Each row is a point. Each copy is the shape, with its points in the same order, turned, moved and blurred by noise. Some copies are also mirrored. Which?
(in the rows, 128 means zero)

Shape (5 x 2):
[[145 165]
 [110 146]
 [159  84]
 [116  81]
 [162 135]]
Copy 1 (5 x 2):
[[136 165]
 [ 97 156]
 [134  85]
 [ 96  90]
 [147 136]]
Copy 1 is: only turned
Copy 2 (5 x 2):
[[130  86]
 [121 124]
 [203 125]
 [176 161]
 [161  90]]
Copy 2 is: mirrored

Shape (8 x 4):
[[149 169 112 163]
 [115 110  97 122]
 [ 86 161 118 146]
 [103 160 127 126]
 [169 122 149  24]
 [169 134 112 157]
 [125 110 160 141]
 [162 113 122  91]]
Copy 1:
[[147 124 159 157]
 [133 113 101 103]
 [119 152 107 156]
 [123 159 120 133]
 [142 171 156  10]
 [142  97 166 127]
 [ 80 122 143 109]
 [139 123 147  64]]
Copy 1 is: only turned
Copy 2:
[[146  74 122 172]
 [151 145 105 134]
 [111 116  84 173]
 [106 121 109 165]
 [102 169 216 108]
 [163  79 132 140]
 [109 100 107 104]
 [140 136 164 114]]
Copy 2 is: only turned
Copy 3 (8 x 4):
[[ 67 121 104 117]
 [133 163 123 141]
 [ 89 158 152  96]
 [103 151 131  87]
 [202 130  51  77]
 [ 91 113  98 147]
 [140 104 145 121]
 [156 130  79 125]]
Copy 3 is: mirrored

Shape, 13 rows:
[[155 101 115 138  92 177 106 119]
 [161 149 150  55 154 107  89 124]
 [101 148 136 105 183 147 110 134]
 [ 68 156 158 101 159 163 135  81]
 [ 89 151  93 134 124 123 181 164]
 [163 107  89 128 148 146 147  47]
 [ 90 102 116 180 155 168 130  89]
 [141  84 112 139 203 159 147 149]
 [168 117 161 143 114 103  99 133]
 [129  86  90 176 149 142 158 122]
 [158 120 162  85 138 132 146 115]
 [ 79  92  71  82 133 147 116 113]
 [ 93 150 102 163 167 125 119 132]]
Copy 1 (13 x 8):
[[149 165 154 136  75 157 104 114]
 [154 129  94  66 117  81 146 144]
 [117 127 108  93 162 109 112 104]
 [ 71 120 155  90 145  90 144  67]
 [139 137 169 155 200 130 140 131]
 [140 152 103 135 104 157 186  59]
 [ 71 151 134 151 137 172 123  71]
 [118  96 104 108 162 198 112 108]
 [128 139 113 128  92 122 131 178]
 [114 138 129 156 143 199 136 110]
 [141 104 130  93 113 123 164 134]
 [138 192 163  71 163 164 142  79]
 [ 95 148 116 152 188 128 117 103]]
Copy 1 is: only turned
Copy 2:
[[114  99 135 116 130 147 191 159]
 [147 181  91  59 177 153 135 128]
 [110 185 129 108 127 119  97 167]
 [108 175 118  72  80  73 108 161]
 [112 108  87 167 120 120  79 135]
 [114 159  82 137 131  79 219 175]
 [ 96 149 161 164  79 101 167 168]
 [128 169 157 165 168 120 131 189]
 [186 144 123 122 126 158 161 118]
 [125 129 138 195 122 106 157 156]
 [157 146 104  99 167  95 141 151]
 [ 46 150 114 129 153 105 145 117]
 [105 168 113 161  90 146 108 141]]
Copy 2 is: only turned
Copy 3:
[[114 115 128 111 119 181  81 148]
 [129 200 125 122 140 116  77  63]
 [103 161 119 110 178 126 147  89]
 [ 64 114 130 108 195  89 121  93]
 [111 123 132  75 100 104 189 122]
 [149  68  80  98 140 123  74 100]
 [113  68 109 133 178 138 144 146]
 [176 131 106  82 186 157 149 128]
 [154 144 165 151 114 140  98 113]
 [162  84 103 103 137 145 150 150]
 [144 150 152  87 148 109  78  99]
 [ 94 148  51  94 138 108 119 150]
 [117 115 108 135 144 130 181 102]]
Copy 3 is: only turned
Copy 4 (13 x 8):
[[123 140 173 137 161  82 114 110]
 [174 102  79 112 152 163 113  76]
 [ 94 102  78 121 121 129 124 100]
 [ 74  96 132  94  94 156 132  68]
 [106  88 128  86  92 109 140 182]
 [136 126 167 124 164 109 209  96]
 [ 61 144 153 142  98  90 161 111]
 [ 96 103  98 192 129 108 168 138]
 [164 178 120 136 115 128 102 131]
 [110 142 148 155 110  80 172 151]
 [152 108 139 141 130 158 140 102]
 [123  61 126 106 108  53 150  86]
 [ 89 133  85 109  96  95 144 134]]
Copy 4 is: mirrored

Shape, 14 rows:
[[182  92  74 113 128 131  82 134 130  76 174]
 [152 133 139 188  72 115 125  89 117  97 147]
 [123  81 103 109 149 161 151 132  99 130 122]
 [148  88 115 192 140 170 113 114 174 103 195]
 [ 99 147 178 105 149 101  71  86 159 133 119]
 [106 130 154 136 119  94 178 141 171 127 121]
 [ 95 167 129 105  96 141 171 116 113 145 179]
 [131 107 151 112 143 102 124  80  76 136 184]
 [101 127 176 135 126  97 122 112 111  73 169]
 [122 134 157 100  81  84 129 155 142 175 132]
 [ 94 164  94 156  98  77  76 150 121  70 145]
 [193 164 159 154 158 172 161 124  84 126 153]
 [178  96  95 117  76 110 182  94 149 139  99]
 [133  93 161 123 113 116 123 125 125  82 129]]
Copy 1 (14 x 11):
[[210 118 188  95 153 170 105 175 118 158  88]
 [ 98  68 151 137  91 161  88 165 123 124 112]
 [176 147 176 145 124 142 178 134 157 130 122]
 [220  56 152 169  96 169 102 153 112 125 119]
 [126  89  79 131 179 122 120  84 124 152 114]
 [140 142  97 140  83 113 114 117 125 120 159]
 [138 105  99  82 104 143 172 150 137  81 147]
 [145  87 115 122 138 103 167 180 152 151  76]
 [130  75 117 116 128  99 106 161 145 166 149]
 [118 154  84 112 110 134 152 132  71 144 132]
 [121 116 150  98 178 125  60 177  97 113 165]
 [153  76 188  98  64  95 161 114 127 102  82]
 [126 179 139 130  72 191 123 134 150 117  85]
 [131 110 148 132 115 133 113 142 144 183 132]]
Copy 1 is: only turned
Copy 2 (14 x 11):
[[162 130  98 112 154 144 142 206 119 146  66]
 [155 183 108 144 131  57 140 159 181 143 118]
 [110 104 133  82 113 112 130 117 121 114  83]
 [134 127 113  82 205  91 117 180 154 169 138]
 [151 136 133 197 156 156 109  98 147 107 151]
 [146 184 144 110 118 118 148  83 125 153 160]
 [ 91 119 113 140  86 109 182 107 150 170 142]
 [133 102  92 170 139  93 132  94 134 159  78]
 [165 136 125 172 163  86 181 106 131 133 122]
 [113 184 132 166  86 126 123 112  93 162 142]
 [145 189 175 175 152 133 196 169 160 138  92]
 [179  71 133 113  81  64 113 141 167 180 124]
 [136 198  70  81  73 119 111 122 147 133 104]
 [168 149 116 132 139  92 143 129 111 107 115]]
Copy 2 is: only turned
